Rows are points. Examples show where two turns around zero, p and q, send a point. Write where each new point lands after one turn and then the other. Backwards means that the second turn is done in reverse. Each puzzle has new turns, and all numbers are rounded.
In the rows, zero is written as 128.

Turn p:
[158 192 102] => [201 146 120]
[123 104  86] => [117 118  82]
[102 182 152] => [146 182 159]
[110  79 162] => [ 72 110 149]
[146  84 138] => [104  86 131]
Turn q:
[ 74 147 120] => [169 136  88]
[101 120 175] => [107 161  90]
[144 124  88] => [141  93 150]
[207  98 164] => [ 52 134 180]
[ 89 124  78] => [171  88 103]
[153 154 144] => [126 155 156]
Where do these land?
q, then p: [ 93  78 162] => [116 158  66]
q, then p backwards: [112 178 109] => [149 179 123]
p, then q: [123 123 163] => [116 154 107]
q, then p backwards: [183 132  78] => [172 121 188]

Turn p:
[102 175 184 108 142 148] => [ 90  91 157 149  74 128]
[ 86 134 171 142 121  92] => [166 117 144 142  74 142]
[116 142 130 163 165 127] => [147 106 149 124 123  87]
[ 89 103 117 100 124 149] => [115 126  80 110 102 129]
[150 103 150 126 127 113] => [134 151 149 108 126 148]
[174 124  41 120  86 106] => [138 173  85 160 211 137]
[199  99  47 162  67 156] => [139 134  91 115 252 160]
[109 144 183 102 193 134] => [ 93 126 169 115  63  93]
Turn q:
[137 125 142 117 113  70] => [145 106 137 163  89 109]
[150 149  84 148 178 179] => [158 165 118 100 185 173]
[109 154  98  88 119  94] => [134 153 104 182 123 104]
[ 90 101 147  92  97 132] => [ 82 109 115 134 126  82]
[171 124 121 152 199 137] => [185 122 159 110 171 162]
[ 87  68 146 129 150  94] => [100  65 156 163 149 120]
[169 173  87 171  74  82] => [162 150  91 149  49 179]
[ 86 128 183 166 145 188] => [ 66 140 182  77 151 141]
[154 131 146  89  78 175] => [121 142  92  73 109  80]
Where do these land?
q, then p backwards: [104  48 121  96 162 118] => [137 181  92 176 120 180]
q, then p backwards: [152  82 149  61 108 165] => [102 111  81 159 183 174]
q, then p: [125 108 132 153 105 162] => [106 132  86 122 107 128]
p, then q: [179 212 147 147 160 105] => [108  98 224 122  96 147]
q, then p: [147  68 121 113 120  84] => [167 160 117  77 156 143]
q, then p backwards: [ 90 205 124 143 121 155] => [170 107 132  59 135  91]
p, then q backwards: [173 136  70 133 130  86] => [110 163  99  82 180 138]
q, then p: [ 94 129 157 138 130 186] => [106 127 113 144  64 109]
p, then q: [ 88 164 131 168 115  91] => [156  87 124  94  93 163]
